Each wall is flat, endless, passes through zero and stands at right angles to its row. A trip goes straight from one point to another. List the walls that it crosses, first one first.

Walls:
(1): [-8 41 29]
(2): [-36 -21  29]
(3): [ 24 -27  -4]
(4): [12 21 -3]
(5): [ 17 -16 -12]
Trips:
[-30  40  33] to [ 14 -10  14] -> 3, 4, 5, 1
[-7 18 24] to [31 -4 11] -> 2, 3, 5, 1
[ 7 16 35] to [-27 -20  40] -> 4
[ 16  32 -10] to [ 72 -28  31] -> 5, 3, 1
[ 13 -10  28] to [  3  26 -18] -> 4, 5, 2, 3
[ 17 -12   8] to [-14 -69  38] -> 2
[  0 -20  22] to [ 40 -22 -44] -> 2, 4
[ -1   6 -65] to [  7 -35   5] -> 4, 2

Walls:
(1): [ 48  30  20 -31 -12  52]
(2): [ 11  -5  -2  51 -37  16]
(3): [-11 -38 -24 -24  16 -58]
(4): [ -4 -49  -4 -20 -19  -7]
Trips:
[-15   7   8  -1 -40  19] to [-10 -30  36 -22   7  20] -> 2
[  0   7   2   9  41 -54] to [ 24  21 -21 -28  10 -31] -> 1
[ 9 14  3 24 -7 26] to [-14   4  10 -46  23   6] -> 2, 3, 4
[ -1 -17 -26  -6 -40 -30] to [ -3 -43  -9  31 -11 -19] -> none
[-24   6 -29  38 -23  17] to [-63  18  54  -5  -5 -11] -> 2
[-24  -2   0   4 -27  -7] to [  6  41  13 -52 -27  10] -> 3, 1, 2, 4
[ 12  38  37 -13  17 -49] to [ 6  3 29 55 23 -2] -> 1, 3, 2

Walls:
(1): [ -8  17  -6 -21  14  13 -72  22 -23]
(2): [-19  54  40  37 -48 -22  -6   1   9]
(3): [-52  19 -28  31   2  -1 -10   7 -20]
(4): [ 45 -38 -19   7  -4 -61 -16  45 -31]
(5): [ 11 -17 -29 -51 -19  19  -4  12  25]
(6): [ 27 -26  50  59  -1  37  14  -4 -33]
Trips:
[  0  -4  11  13 -35 -24 -40  -8  -6] to [  6  27  25  24  14   8 -32 -36 -57] -> 4
[-17  21  21  21   1  12  27  15 -39] to [ 34  16  12   6 -50 -15  -8  32 -28] -> 4, 1, 3
[-15 -25   2  -5  34  30  -1  17  -6] to [ 45 -31  15   8   3  30 -15 -55 -44] -> 3, 5, 4
[ -8 -42  19  23  59  34  19  19   7] to [ 51 -17   0  23   1 -30  41  25  17] -> 4
[ 19 -21 -14   5 -55 -51 -19  -2  28] to [ 25  51  16   1 -18  33 -38 -39  -6] -> 1, 4, 6, 5

Walls:
(1): [-17  16  -6  52   7 -32  23  -8 -33 -62  -3  -8]
(2): [ 40  13   4  17 -13  -4  24   2 -59   0  65 -11]
(3): [-29  -1  12  -8   8  41  -2 -69  19 -58 -38 -33]
(4): [-32   8 -17  32   0  -3  42  25 -32   7  26   4]
Trips:
[ 20  -3 -14   7  -7  -4  15  24 -20   1 -23  59] to [  9  27  -5   8 -10  16   4  -1  20  -5 -30 -23] -> 2, 4, 3
[-25  63   4 -25 -13  16   4   3  -5   1  30  18] to [-18  -1  10 -20 -23  20  15 -21   9  -5  26 -10] -> 3
[  6 -20   5 -16 -39  -5 -39   9 -37  -4 -12   3] to [-34 -39  17 -12  13  -5  18 -37 -40 -48  44  -7] -> 1, 3, 4
[ 34 -19 -34  16  30 -30  73 -17 -20 -23  26  49] to [-17 -29  -4 -18   3  -2  65  -5 -15  -9  14   4] -> 3
[ 28 -14   9 -41  41 -19 -28  12   2  12 -15 -16] to [-40  46   8  63  35 -11 -22 -11  -6  -7 -62  30] -> 3, 1, 4
[-26 -14  14 -48  -3 -16   5 -15  29  -4 -54   7] to [ 17  -2  -2   3 -46 -14 -14  24  22  -3 -30  28] -> 3
[ -4  -6  18  14  55 -10 -10 -14  16 -47  13 -51] to [ 30   7 -28  17 -35 -43  21 -13 -31 -26 -13  -7] -> 2, 4, 3
[ 10  22 -15 -12   8 -61  -4 -37 -12 -36  -4 -20] to [ 22 -44  24   0   0 -64 -40 -44 -20 -24   2   3] -> none
[ 64 -17 -13  -4  31 -16   6  -1  14  32  26   4] to [ 19  -3  11  45  19 -13  -4 -26   9   9  15  28] -> 1, 4

Walls:
(1): [  2   5   0 -36  33  23 -22   7 -15  65 -50   8  32  22  33   0 -22  43]
(2): [ 20  -3 -31  10   9   2  -4  -8 -14 -10 -70 -26  16 -44  -3  23  -5  31]
(3): [ 28 -37  -6 -13 -32  24  -5  19  28  -2   2 -63 -14  -6  -7 -30 -19  -7]
(4): [-10 -10  28  47  16  55  10 -31 -17  18   3   2 -37 -39  -7  -9 -23 -41]
Trips:
[  7  -3 -49   8  -7 -11 -10 -14 -43 -20 -30   4  37  -5  25   6  16 -18] to [ 42  -2 -12   6 -16  27  26  -2  46 -15 -15 -21  -5  21 -13   7  17  15] -> 3, 1
[ -4   1  16   4  10  20  40  12  -3  10  20  16 -66  32 -14  -6   3 -50] to [-21 -33 -23  22   6  -6  53 -45  14   1 -55  18   4  55  38 -10  31  17] -> 3, 1, 4, 2
[-23 -42  28   4  25  58  18  14  10 -11  33 -13   7 -12 -27  35  -7 -35] to [ -4   6  15  28 -11   5  24 -33  10  25   8  12   5 -32 -35  -3  -3  44] -> 3, 2
[  3  -1  61 -24  -5  30 -45 -40 -31  74 -46 -36  27  33 -20 -20  -5  33] to [-23 -26  22   3 -11  23  29 -32 -43  31 -11 -28   2  -5  41  16 -34  -8] -> none
[-32  30  -3 -20 -21  29 -13  30   3  17  19  38  35  35  45 -47  38  55] to [ -8 -11  34  11 -37  15  -4  18 -29 -34  20  11 -16 -17  -3 -39  -4  24] -> 3, 1, 4
[ -9 -31 -21  33   1  15  21 -22  -5 -20 -51  -7  -9   5  50   5 -14  13] to [-10  -3 -34 -36 -44  28  -1  42  29 -40  -4  17 -25  38  -5  20  34  -4] -> 4, 1, 2

Walls:
(1): [ -8  17   5 -24   6  -2  -6  40  -2  51  30  38 -20 -17  16  21   3 -10
  -4 -11   2   6  18  62]
(2): [-57 -72  28  25  26  28 -30 -55 -26 -63  42 -34 -30 -18  18  10  26 -77
 -23  -6  -5 -20   9   2]
(3): [-43 -10  -1 -44 -47  26  -3  11   0 -19 -35   2  27  37 -15  27  -1   8
 -48   4 -16 -45 -41  -2]
(4): [ -3 -24  -3 -46  11 -27   1  19  12   0 -13 -75  25  13   0  12 -19  10
  21  -7  -8   2  20  22]
(5): [ -2  37  38 -12  19  16   5  19  19  21 -13  18  29   1  24 -20   7 -11
 -29   6 -44   1   0  -8]
(6): [-25 -19  23 -18 -32 -12 -64 -41   2  14  -6 -19  19 -55 -13 -10 -23  21
 -37 -46  10  64  10  47]
(7): [ 26  31  31 -15  33  22  -6  22 -10  28  23 -28 -17 -23  11 -18  24   4
 -18  11 -35 -21 -19  19]
Trips:
[-28  39   7 -19  19 -11  63  19  20  -1   0  -9  46  34   4  -7  33  -7
 -85  24  -7  13 -12  -8] to [ 46  -9  -4  -7   3  41 -29  50   6  28  57   9   2   6  18   4  -7 -26
  32  -1   6 -26 -27   3] -> 1, 4, 3
[ 20  -1   6 -12  29 -31  29  -5  25   5 -11  51 -15 -10  53  11  23 -12
  33  15 -21 -47  12 -34] to [ 33  32  21  22 -41  -4 -33  26  37  16  14  36 -11  10  11 -33   8 -58
  28 -12  -1  -8   3  17] -> none
[ 23 -34 -18   2   8 -35  -6 -29  11   2  13  -8   4 -30   9 -17  33  49
  -7  16 -12  29   5  26] to [-10  58  30   2   5 -87  40 -10  36  40  -9   7   9  12 -49  -9 -14  29
  -3  13  -2  -3   1  -2] -> 1, 5, 7, 6

Walls:
(1): [ 17 -17   9  29  25   5  13  17 -16  23  30  -7 -30 -12 -36  50 -17 -11
   0 -11  14 -31  -2  -8 -35  16  30 -16  23  -6 -35  26  29   8  -3 -11
  42  36 -14 -15  -4   0 -39  15  12 -31  37  37]
(2): [ -2  44  -1 -29  -1  28 -34 -18  -5  10  24   2  10  33  12 -54  30  17
  11  39 -36 -45  13   1  46 -14  -3  39  25   4 -24 -48  -2   8  40   0
  -5 -25 -13   8  17  40  -6  36  -2 -31  18 -21]
(3): [ 16 -21  21   7 -16 -33  -9 -25 -29  39  42  -1 -27  -5  41  80 -11  -3
 -37 -27 -24  17  39  45  12  49 -20  16  62 -18 -26  13 -32   4  -5  14
  -8 -34  45 -10  28 -11 -46 -66  20 -12 -15  -9]
(4): [ 11  -6   5 -68  13  18   6 -22 -26  24  15 -27  34  21  31  33  -8 -26
  15  -2  14  17   1  14   0  24 -39 -51   2  -1  26  26 -10  -2   0 -61
   6 -12  40   3 -16  38  23 -16 -16 -16 -33  36]
Trips:
[-23  42  -8 -55  11  -8   2  -4  29 -14  22   6  12 -15  14 -20   4  30
   4  -6 -11 -36   7  19  -7 -69 -19  29   3  -2   4  -9   9   3 -13  40
  43   4  -9 -15  -5  46 -14 -28  11  11  39 -28] to [  8   5  10 -18 -16   7 -11  32 -50 -25 -39 -21   2   4  14 -19  37  16
 -49  37   6   6   2 -18 -55  -9 -44 -14 -43  41  40 -31  10  25  -5  23
  13 -55  -9 -13   6 -66 -15   9 -11 -29  50 -21] -> none
[  4  -5 -15   2  16   7 -47  -1 -52 -14  29 -27  14 -49  41   5   3 -24
 -42 -18  11  15  45   1   6  40 -19  27   3 -16 -29 -13  27 -22  30  -8
  10  20  67   0 -37  25  -5  26  17  -1  41   3] to [ 42  32 -24 -19  27 -13 -25  13  51  63 -13  15   2  -1  -9 -12 -35  61
 -16  11 -57 -11 -14  34 -10 -27  41   7  25   8 -42 -30  11 -17 -12  37
  23 -34   7  -5  26  12 -18  -7  -9  13 -22 -16] -> 4, 1
[ 13 -34  -8  -8  38  18   5 -13 -16  54  -5 -24  16 -34 -28  39  22  12
 -39  27  -5   6  53  21  -1  20  13  -4 -23 -43 -15  27  -9  16   5 -15
  40 -30   8   6  17  19  14   4  -2 -31 -45 -18] to [-12  24  -8  37 -22   8  47  19   7  10 -20  -2  32  19 -12 -26  12 -66
  -9  10   6 -24 -17 -27  -6  -9   8  -6 -24  13 -43  -1 -57   7  33  20
  30  -7 -16   3  36 -19 -25  -1  21  34  32 -28] -> 2, 4, 3
[ 34 -14  14   4  17 -48  16  43 -35 -13  57 -69  16  -8  17   0 -37 -40
 -13   5 -15 -11  19 -29   7  26 -12 -39   3  25 -62   1 -34   3 -38  43
 -10  27  18  -5   7   5  -7   1 -16 -23  22  27] to [ -1 -26  -7  59 -10 -31   6 -17  32  27 -10  -7  14  14 -24 -24  39 -20
  18  -3   6  -1 -89   4 -19  22 -27  16 -10  48 -40   6 -23   3  18 -18
 -18  40  33   2 -47 -54  60 -23  17   8 -11  15] -> 3, 4, 1
